Every row gives one point. Examples show where two turns around zero, p and q, send a point. Write where each new point lands after one turn and then the other. Backwards means that the second turn is done in reverse. Each puzzle has new turns, and all numbers are rounded.

Turn p:
+0.18 +0.13 -0.02 -> +0.07 -0.14 +0.16
-0.17 -0.15 +0.29 -> -0.18 +0.32 +0.02
+0.02 +0.33 -0.35 -> +0.41 -0.25 -0.07
-0.51 +0.19 -0.42 -> +0.45 +0.08 -0.51
+0.09 -0.18 +0.35 -> -0.30 +0.17 +0.21
+0.39 -0.33 +0.14 -> -0.45 -0.19 +0.20
Turn q:
-0.52 -0.21 -0.24 -> +0.11 -0.45 -0.40
+0.27 -0.01 +0.26 -> +0.10 +0.21 +0.29
-0.15 +0.06 -0.32 -> -0.16 -0.08 -0.31
+0.11 +0.66 +0.10 -> -0.59 +0.06 +0.33
-0.02 -0.19 +0.11 -> +0.21 -0.03 +0.04
+0.31 -0.31 +0.09 -> +0.33 +0.30 +0.05
Where do these land?
q, then p backwards: -0.15 +0.12 +0.39 -> +0.40 +0.16 +0.08
q, then p: +0.05 +0.14 -0.03 -> +0.08 +0.12 -0.05
q, then p backwards: -0.17 +0.13 -0.07 -> +0.12 -0.16 -0.10
q, then p: -0.34 -0.56 -0.02 -> -0.34 -0.56 +0.02
q, then p backwards: +0.50 -0.29 -0.27 -> -0.61 +0.09 +0.16
p, then q: +0.12 +0.46 +0.01 -> +0.17 +0.32 +0.31

Turn p:
-0.27 +0.05 -0.19 +0.07 +0.32 +0.17 -> -0.33 +0.04 -0.29 -0.17 -0.07 +0.14
+0.36 -0.27 -0.17 -0.20 +0.12 -0.55 -> +0.26 -0.35 +0.04 -0.22 +0.53 -0.28
+0.32 +0.00 -0.43 +0.12 +0.05 -0.09 -> -0.13 +0.07 -0.12 +0.10 +0.48 -0.18
+0.18 +0.12 +0.26 -0.18 -0.13 +0.18 -> +0.26 -0.05 +0.01 +0.31 -0.15 +0.10
+0.36 -0.21 +0.36 +0.55 +0.06 +0.24 -> -0.40 -0.31 +0.31 +0.50 -0.15 -0.22
-0.54 -0.07 +0.19 -0.40 -0.47 +0.20 -> +0.42 +0.37 -0.03 -0.23 -0.62 -0.01
-0.42 +0.38 -0.02 +0.05 +0.04 -0.15 -> -0.09 +0.24 +0.09 -0.29 -0.03 +0.43
Turn q:
-0.16 -0.13 -0.21 +0.28 +0.39 +0.05 -> +0.13 +0.17 -0.19 +0.32 +0.15 -0.33
+0.48 +0.24 +0.57 +0.18 +0.26 +0.10 -> +0.34 +0.01 +0.70 +0.28 -0.03 +0.20
-0.33 +0.23 +0.27 -0.35 +0.23 -0.21 -> -0.14 -0.08 -0.04 +0.25 -0.60 +0.05
+0.55 -0.26 +0.26 +0.33 -0.44 +0.16 -> +0.44 -0.16 +0.35 -0.40 +0.45 +0.25
-0.07 +0.17 -0.20 +0.00 +0.00 -0.25 -> -0.13 +0.24 -0.05 -0.12 -0.16 -0.13
-0.30 +0.04 +0.01 -0.33 -0.45 -0.26 -> -0.20 -0.11 -0.29 -0.40 -0.36 +0.21
-0.22 -0.27 -0.19 -0.19 +0.06 -0.23 -> -0.09 -0.16 -0.29 -0.09 -0.15 -0.31
+0.28 +0.09 -0.22 -0.10 +0.28 +0.02 -> -0.23 +0.07 +0.27 +0.12 +0.11 -0.26
-0.23 -0.10 -0.28 +0.18 -0.32 +0.62 -> -0.11 +0.03 -0.44 +0.04 +0.58 +0.34
Where do these land?
q, then p: -0.27 -0.33 +0.27 +0.26 -0.19 +0.09 -> -0.04 -0.06 -0.30 +0.30 +0.29 -0.32
q, then p backwards: -0.09 +0.25 +0.37 -0.20 -0.07 -0.42 -> -0.43 -0.05 +0.45 -0.05 -0.10 +0.17
p, then q backwards: +0.23 -0.34 -0.41 -0.46 +0.28 +0.25 -> -0.50 -0.58 -0.29 +0.11 +0.02 +0.00
q, then p: +0.56 +0.05 -0.29 +0.23 +0.41 +0.08 -> -0.12 -0.48 +0.38 -0.15 +0.06 +0.47
p, then q backwards: -0.32 -0.12 +0.21 +0.33 -0.10 +0.13 -> +0.08 +0.33 +0.01 -0.30 +0.07 -0.29
q, then p: -0.33 +0.15 -0.04 +0.18 +0.16 +0.16 -> -0.31 +0.25 +0.01 +0.12 +0.19 +0.08
p, then q backwards: +0.36 +0.16 -0.43 -0.02 -0.15 -0.40 -> +0.31 -0.17 -0.28 +0.45 -0.01 +0.34
p, then q backwards: -0.15 +0.19 +0.34 -0.33 -0.33 +0.11 -> -0.12 +0.17 +0.49 +0.27 +0.01 -0.22

Turn p:
-0.32 -0.18 +0.51 +0.03 -0.06 +0.26 +0.17 -0.19 -> -0.01 +0.49 -0.24 +0.27 +0.19 -0.33 +0.09 -0.09
-0.21 -0.25 +0.15 -0.14 -0.30 +0.12 +0.01 +0.02 -> -0.14 +0.07 -0.31 +0.03 -0.07 -0.33 +0.09 -0.10
+0.09 -0.28 -0.35 -0.35 +0.18 -0.16 +0.15 +0.15 -> +0.06 -0.32 +0.04 +0.01 -0.31 -0.02 +0.32 +0.36
+0.45 -0.11 -0.17 -0.14 +0.15 +0.34 +0.04 +0.09 -> +0.37 -0.33 +0.12 +0.29 -0.23 +0.01 +0.03 -0.12
-0.45 +0.13 +0.40 +0.38 +0.39 -0.36 +0.37 -0.27 -> -0.02 +0.70 +0.19 -0.08 +0.53 +0.05 +0.07 +0.44
+0.38 -0.16 -0.39 +0.27 -0.34 +0.40 -0.52 -0.15 -> +0.13 -0.66 -0.22 -0.01 +0.20 +0.11 -0.06 -0.64
+0.14 +0.24 -0.33 -0.11 +0.45 -0.12 -0.52 +0.24 -> -0.26 -0.45 +0.24 +0.20 -0.09 +0.54 -0.22 +0.18
-0.04 +0.25 -0.26 -0.42 +0.01 -0.05 +0.19 +0.00 -> +0.07 +0.06 -0.10 -0.12 -0.46 +0.25 +0.07 +0.18
-0.45 +0.13 +0.13 +0.43 -0.26 +0.01 -0.04 +0.33 -> -0.19 +0.13 -0.24 -0.22 +0.31 -0.25 -0.52 +0.11
+0.40 +0.22 +0.31 +0.06 -0.21 -0.43 +0.16 -0.21 -> -0.01 +0.30 +0.52 -0.37 -0.06 -0.03 +0.12 -0.30
Turn q:
-0.53 +0.09 +0.09 +0.06 -0.23 -0.12 -0.01 +0.33 -> +0.08 +0.60 -0.13 -0.18 -0.07 +0.22 -0.08 +0.05
+0.39 +0.36 +0.42 -0.41 -0.24 -0.26 +0.30 +0.37 -> +0.20 -0.18 +0.17 -0.14 +0.30 +0.42 -0.25 +0.72
+0.33 +0.17 +0.22 +0.07 -0.25 +0.26 +0.35 -0.14 -> -0.02 -0.11 +0.58 -0.03 +0.20 -0.07 +0.10 +0.24
+0.12 -0.13 +0.06 -0.11 -0.10 +0.34 -0.22 -0.13 -> -0.17 -0.09 +0.18 +0.02 +0.01 -0.27 -0.29 -0.11
-0.39 -0.47 -0.32 +0.26 +0.34 -0.09 -0.07 +0.34 -> -0.24 +0.23 -0.58 -0.18 +0.06 +0.10 +0.24 -0.49
-0.07 +0.05 -0.36 +0.37 -0.07 +0.15 -0.30 +0.09 -> -0.04 +0.31 -0.08 +0.38 +0.15 -0.13 +0.04 -0.34
-0.31 +0.04 +0.01 +0.27 +0.70 +0.09 -0.45 -0.43 -> +0.48 -0.12 -0.29 -0.03 -0.30 -0.51 +0.11 -0.60
+0.41 -0.18 +0.17 -0.12 -0.25 -0.33 +0.09 -0.42 -> -0.21 -0.34 +0.06 +0.12 -0.19 -0.23 +0.12 +0.56
+0.04 +0.06 -0.28 -0.38 +0.11 -0.05 +0.30 -0.03 -> -0.07 -0.30 +0.08 +0.04 -0.18 +0.44 +0.03 -0.05
Where do these land?
q, then p backwards: -0.06 +0.44 +0.23 -0.38 +0.02 -0.23 -0.33 +0.22 -> -0.12 +0.40 -0.26 +0.19 +0.18 +0.40 +0.28 +0.25
q, then p: -0.14 +0.01 -0.22 -0.05 +0.11 -0.27 -0.14 +0.25 -> +0.26 -0.24 -0.20 -0.05 +0.04 +0.23 -0.09 -0.05
q, then p: +0.30 -0.12 -0.26 -0.26 -0.30 -0.08 +0.06 +0.23 -> -0.05 -0.09 -0.32 +0.26 +0.30 -0.07 -0.28 +0.20
q, then p: +0.44 -0.18 -0.10 +0.39 -0.21 -0.07 +0.36 +0.34 -> +0.25 +0.24 +0.01 +0.29 +0.12 -0.01 -0.15 +0.67
p, then q backwards: +0.17 +0.27 -0.02 +0.15 +0.00 +0.02 +0.06 -0.56 -> -0.30 +0.27 -0.13 +0.15 +0.20 +0.14 +0.26 +0.33
q, then p backwards: -0.08 -0.31 +0.19 +0.27 -0.31 -0.16 -0.16 +0.14 -> -0.49 -0.09 +0.26 -0.01 -0.10 -0.15 +0.16 +0.03
p, then q: -0.43 -0.38 -0.44 -0.16 +0.28 -0.20 +0.44 +0.07 -> -0.28 +0.05 -0.16 -0.09 +0.52 +0.69 +0.04 +0.02
p, then q backwards: +0.37 +0.19 +0.31 -0.36 -0.20 +0.15 +0.45 +0.11 -> -0.55 +0.25 +0.06 +0.06 -0.07 +0.13 -0.20 -0.49
p, then q: -0.17 -0.01 +0.21 +0.03 +0.52 +0.33 -0.38 -0.50 -> +0.29 +0.07 +0.27 -0.03 +0.24 -0.23 +0.49 -0.58
q, then p: -0.41 +0.10 +0.10 +0.37 +0.10 +0.51 -0.35 -0.31 -> -0.22 +0.38 +0.39 -0.39 +0.00 +0.33 +0.28 -0.35

Turn p:
-0.45 -0.03 -0.19 -0.16 -0.40 +0.30 -0.30 -0.27 -0.16 -0.08 -0.08 -> +0.17 -0.13 -0.28 +0.49 -0.01 -0.35 +0.34 +0.08 +0.07 -0.24 +0.21
+0.08 +0.04 +0.31 -0.38 +0.07 +0.27 -0.07 +0.20 -0.12 +0.13 -0.20 -> -0.18 -0.30 -0.03 +0.22 -0.33 +0.13 +0.06 -0.30 -0.07 +0.20 -0.10
+0.02 +0.38 +0.23 +0.22 +0.14 -0.09 +0.07 -0.06 +0.18 +0.10 +0.41 -> +0.22 +0.42 +0.14 -0.24 -0.30 +0.04 -0.11 +0.08 +0.14 +0.24 +0.04
-0.37 -0.33 +0.06 +0.44 +0.38 +0.13 -0.41 +0.21 +0.21 -0.15 -0.06 -> +0.26 +0.16 -0.11 +0.36 +0.31 +0.07 -0.58 -0.16 -0.27 +0.07 +0.34
+0.35 -0.12 -0.37 -0.51 +0.22 +0.35 +0.22 +0.19 +0.30 -0.43 -0.17 -> -0.27 -0.41 +0.41 +0.22 +0.41 +0.46 +0.35 +0.13 -0.04 +0.32 +0.05
-0.22 -0.11 -0.16 +0.25 -0.37 -0.01 +0.10 +0.21 +0.42 -0.10 -0.53 -> -0.38 -0.25 -0.15 +0.16 +0.22 -0.07 -0.40 +0.39 +0.21 -0.16 +0.35
+0.11 +0.00 +0.30 +0.26 -0.45 +0.09 +0.07 +0.32 -0.28 -0.23 +0.22 -> +0.08 -0.11 +0.15 +0.08 -0.03 -0.50 -0.28 -0.01 +0.31 +0.18 -0.40
-0.35 -0.39 -0.36 +0.19 +0.02 -0.21 +0.30 +0.13 +0.40 -0.13 +0.26 -> +0.04 +0.04 +0.33 -0.21 +0.41 -0.24 -0.20 +0.35 -0.28 -0.07 +0.45
-0.03 +0.24 -0.25 -0.23 +0.09 +0.00 +0.42 +0.29 -0.40 +0.29 -0.24 -> -0.53 -0.02 +0.03 +0.03 -0.26 +0.00 +0.18 +0.23 -0.40 -0.06 -0.37
+0.19 +0.07 +0.40 -0.29 +0.36 -0.17 +0.01 -0.48 -0.47 +0.25 +0.06 -> +0.18 +0.13 +0.03 -0.23 -0.44 +0.26 +0.31 -0.54 -0.11 -0.31 -0.31
+0.25 -0.11 -0.04 +0.04 -0.53 +0.38 +0.07 -0.40 -0.50 +0.20 +0.26 -> -0.12 +0.18 -0.01 +0.07 +0.03 -0.60 +0.52 -0.34 +0.37 -0.14 -0.28
-0.01 +0.41 +0.31 +0.36 +0.46 -0.43 -0.11 +0.03 +0.13 -0.12 +0.04 -> +0.36 +0.34 -0.03 -0.21 -0.23 +0.46 -0.49 +0.14 +0.00 +0.03 -0.12
+0.43 -0.03 -0.23 -0.20 +0.01 -0.61 -0.36 -0.36 +0.30 +0.27 +0.02 -> +0.15 -0.06 -0.48 -0.73 +0.21 +0.34 +0.30 -0.05 +0.09 -0.05 +0.14
Turn q:
-0.10 -0.19 -0.07 +0.05 +0.21 +0.36 -0.54 -0.04 +0.07 -0.43 +0.24 -> -0.51 -0.12 -0.08 -0.12 -0.35 -0.16 +0.36 -0.21 +0.36 -0.11 +0.10
+0.05 -0.25 -0.32 -0.35 +0.18 +0.16 +0.36 -0.10 +0.22 -0.18 +0.18 -> +0.10 +0.07 +0.02 +0.25 -0.05 -0.63 +0.26 -0.09 -0.18 -0.13 -0.02
-0.12 -0.29 -0.15 +0.14 -0.27 +0.27 -0.30 -0.16 -0.15 +0.26 +0.40 -> -0.25 +0.29 -0.05 -0.03 -0.41 +0.13 +0.09 -0.38 -0.13 +0.33 +0.19
-0.03 -0.26 +0.43 -0.04 +0.17 +0.27 +0.39 +0.07 +0.29 +0.20 -0.29 -> +0.24 -0.28 +0.18 +0.13 +0.14 -0.09 +0.38 +0.44 -0.14 +0.40 +0.03
-0.32 +0.41 -0.33 +0.24 -0.52 -0.30 -0.23 +0.30 -0.13 -0.19 -0.04 -> -0.46 +0.43 +0.03 -0.42 +0.26 +0.20 -0.50 +0.00 -0.01 -0.25 -0.03
-0.16 +0.29 +0.21 -0.39 +0.41 -0.19 +0.16 -0.20 +0.16 +0.40 -0.46 -> +0.29 -0.23 +0.38 +0.59 +0.02 +0.14 -0.19 +0.45 +0.08 -0.03 -0.27
+0.20 +0.51 -0.03 +0.04 -0.55 +0.07 -0.08 +0.16 -0.46 +0.05 -0.02 -> -0.08 +0.20 -0.27 -0.34 +0.20 +0.27 -0.43 -0.23 -0.03 +0.19 -0.48
+0.30 -0.24 +0.32 -0.49 +0.33 -0.26 +0.22 -0.07 +0.65 +0.13 -0.08 -> +0.68 -0.19 +0.37 +0.33 +0.07 -0.43 +0.14 +0.23 +0.34 +0.07 +0.20
+0.06 +0.19 -0.14 +0.48 +0.07 +0.24 -0.16 -0.14 +0.07 +0.09 +0.34 -> -0.15 +0.34 -0.46 +0.02 -0.24 +0.22 +0.20 +0.03 +0.12 +0.00 +0.09
+0.05 -0.05 -0.15 +0.12 -0.34 -0.23 +0.01 -0.33 -0.15 -0.46 -0.06 -> +0.02 +0.16 +0.13 -0.29 +0.18 +0.13 +0.15 -0.40 -0.09 -0.43 -0.08
-0.24 +0.23 +0.09 +0.20 -0.17 -0.41 +0.02 +0.29 -0.60 -0.34 +0.24 -> -0.37 -0.14 -0.27 -0.15 +0.51 +0.26 -0.42 -0.34 -0.12 -0.23 +0.17
+0.31 -0.36 +0.14 +0.00 +0.50 +0.02 +0.14 +0.22 +0.06 +0.46 -0.46 -> +0.49 -0.53 +0.03 +0.03 -0.35 -0.05 -0.02 +0.51 -0.19 +0.18 +0.11
Where do these land?
p, then q: -0.24 +0.16 +0.34 -0.27 -0.28 +0.23 -0.32 -0.39 +0.10 -0.13 -0.43 -> +0.04 +0.54 -0.12 -0.39 -0.01 -0.20 +0.51 -0.08 -0.10 -0.08 +0.30
q, then p: +0.33 -0.13 -0.13 -0.33 -0.14 +0.40 -0.25 -0.30 +0.44 +0.30 +0.10 -> -0.38 -0.05 -0.21 -0.48 -0.33 -0.05 -0.05 +0.21 +0.54 -0.04 +0.05
q, then p: +0.09 -0.24 -0.06 +0.17 -0.13 -0.20 -0.26 -0.04 +0.23 -0.10 -0.31 -> +0.11 -0.38 +0.26 -0.02 -0.21 -0.01 +0.11 -0.08 +0.18 +0.24 -0.01
q, then p backwards: +0.00 +0.02 -0.02 -0.14 -0.24 -0.28 +0.50 +0.38 +0.31 +0.36 +0.12 -> -0.33 -0.12 -0.26 +0.46 +0.07 +0.01 -0.17 +0.29 +0.23 -0.17 +0.43
q, then p: +0.16 -0.34 -0.41 -0.33 -0.25 -0.48 -0.06 +0.38 -0.52 -0.20 +0.10 -> +0.78 -0.23 -0.33 -0.11 +0.08 +0.08 +0.40 -0.31 +0.00 -0.34 -0.12
p, then q: -0.34 +0.50 -0.34 -0.11 -0.14 +0.41 +0.26 +0.01 +0.17 -0.01 +0.24 -> -0.01 +0.20 -0.34 -0.08 +0.51 +0.09 -0.33 +0.29 -0.14 +0.33 +0.29
p, then q backwards: -0.33 +0.28 -0.48 -0.16 +0.46 +0.10 +0.09 -0.03 -0.26 -0.25 +0.10 -> -0.28 +0.01 -0.11 +0.19 +0.06 +0.10 +0.53 -0.42 +0.16 +0.30 -0.31
p, then q: +0.28 +0.54 +0.46 +0.27 +0.42 -0.27 -0.22 +0.32 +0.30 -0.17 -0.31 -> -0.28 +0.23 +0.10 -0.34 -0.66 -0.04 +0.04 +0.18 +0.30 +0.53 -0.42
q, then p backwards: -0.07 -0.34 -0.09 +0.09 +0.20 +0.34 +0.02 +0.25 -0.38 +0.32 +0.05 -> -0.22 +0.08 +0.07 -0.39 +0.05 +0.01 -0.12 +0.49 +0.05 +0.36 -0.08
q, then p: +0.22 +0.24 +0.12 -0.18 +0.57 -0.20 +0.03 -0.31 -0.09 -0.30 +0.13 -> +0.03 +0.08 +0.23 +0.00 +0.67 +0.18 -0.23 +0.08 +0.27 -0.17 +0.15
p, then q: -0.16 -0.38 +0.31 +0.21 -0.03 -0.28 -0.03 -0.39 -0.17 -0.22 -0.24 -> +0.00 -0.14 +0.04 -0.24 -0.03 -0.13 +0.39 -0.29 +0.40 -0.43 -0.04
q, then p: -0.34 -0.13 +0.21 +0.46 +0.08 -0.44 -0.42 +0.20 +0.24 -0.12 +0.21 -> +0.46 +0.10 +0.40 +0.09 -0.08 -0.24 +0.11 +0.06 -0.11 +0.53 +0.40
p, then q: +0.18 -0.35 +0.22 +0.18 -0.36 +0.37 +0.49 +0.15 -0.27 +0.00 +0.06 -> +0.05 -0.12 +0.55 +0.18 +0.27 +0.45 +0.09 +0.13 +0.20 -0.20 +0.34
p, then q: +0.23 +0.20 -0.12 +0.13 -0.15 +0.30 +0.16 -0.22 -0.10 +0.53 +0.17 -> -0.03 +0.41 +0.17 +0.37 +0.40 +0.08 -0.18 +0.20 -0.09 -0.13 -0.17
